Each point is reached from the start by the listed moves, each made 0, 1 or 2 times, or once backwards (-1), plus a little noise. Say if it took an odd or an even number of moves. Then give how often each move was made.

Moves:
(1): [-0.25,  0.30, -0.11,  0.00, -0.07]
(2): [-0.16, -0.02, -0.06, -0.13,  0.08]
(3): [-0.05,  0.13,  0.13,  0.01,  0.16]
Start: [-0.01, -0.09, -0.03, -0.02, -0.10]
Points:
[-0.94,  0.75, -0.12, -0.26,  0.22] -> even (2, 2, 2)
[-0.11, -0.24, -0.23, -0.16, -0.20] -> even (0, 1, -1)
[ 0.03, -0.28,  0.13, -0.13,  0.20] -> odd (-1, 1, 1)

Moves:
(1): [ 0.14,  0.10,  0.02,  0.06,  0.13, -0.07, -0.08, -0.06,  0.13, -0.13,
 -0.08,  0.13,  0.10]
(2): [-0.01,  0.00, -0.13, -0.07,  0.11, -0.14,  0.06,  0.05, -0.11,  0.06,
 -0.10, -0.17, -0.06]
(3): [-0.04, -0.20,  0.12,  0.00, -0.02, -0.04,  0.05,  0.05, -0.09, -0.04,
 -0.05, -0.18,  0.00]
(4): [-0.03,  0.03, -0.15,  0.25,  0.00,  0.17,  0.09, -0.06, -0.09,  0.08,
  0.05, -0.20,  0.08]
(5): [-0.08,  0.03,  0.14,  0.15,  0.04, -0.02,  0.20, -0.03, -0.08, -0.06,
  0.07,  0.08, -0.01]
(6): [-0.02,  0.04,  0.10, -0.08,  0.00, -0.04, -0.02, -0.07,  0.06,  0.04,
 -0.06, -0.15, -0.08]
(7): [ 0.09, -0.05, -0.04, -0.04,  0.03, -0.04,  0.04, -0.01,  0.09,  0.13,
 -0.15,  0.10, -0.02]
(8): [ 0.10, -0.06, -0.03, -0.07,  0.01, -0.01,  0.04, -0.04, -0.02,  0.04,
  0.11,  0.00, -0.12]
(9): [-0.09,  0.03,  0.00,  0.04,  0.05, -0.17, -0.21,  0.10,  0.13, -0.06,
  0.03, -0.02,  0.06]
(10): [-0.05, -0.02,  0.05,  0.10,  0.17,  0.06, -0.07, -0.08,  0.01,  0.02,
 -0.03,  0.04, -0.06]
(11): [ 0.07,  0.09,  0.02,  0.00, -0.04, -0.06, -0.12,  0.10, -0.14,  0.06,
 -0.03,  0.04,  0.01]
(12): [-0.04,  0.04,  0.03,  0.02, -0.07,  0.14,  0.06,  0.27,  0.07,  0.00,
  0.11,  0.09,  0.10]
Start: [-0.01,  0.05,  0.06,  0.13,  0.03,  0.02, -0.12,  0.06,  0.11,  0.05,
  0.02,  0.12, -0.02]
Points:
[ 0.21,  0.28, -0.26,  0.71,  0.52,  0.23, -0.01,  0.04,  0.25,  0.15,
 -0.23,  0.06,  0.29] -> even (2, 1, 0, 2, 0, 0, 1, 0, 0, 1, 0, 1)
[ 0.06, -0.31,  0.16,  0.94,  0.16,  0.62,  0.73, -0.33, -0.32,  0.26,
  0.39,  0.16, -0.08] -> even (0, -1, 1, 2, 2, -1, 1, 2, -1, 1, 0, 0)
[-0.25,  0.20,  0.63,  0.47,  0.64, -0.55, -0.22,  0.12,  0.17, -0.62,
 -0.15,  0.29,  0.14] -> odd (2, 1, 1, -1, 2, 0, -1, -1, 1, 1, 0, 0)
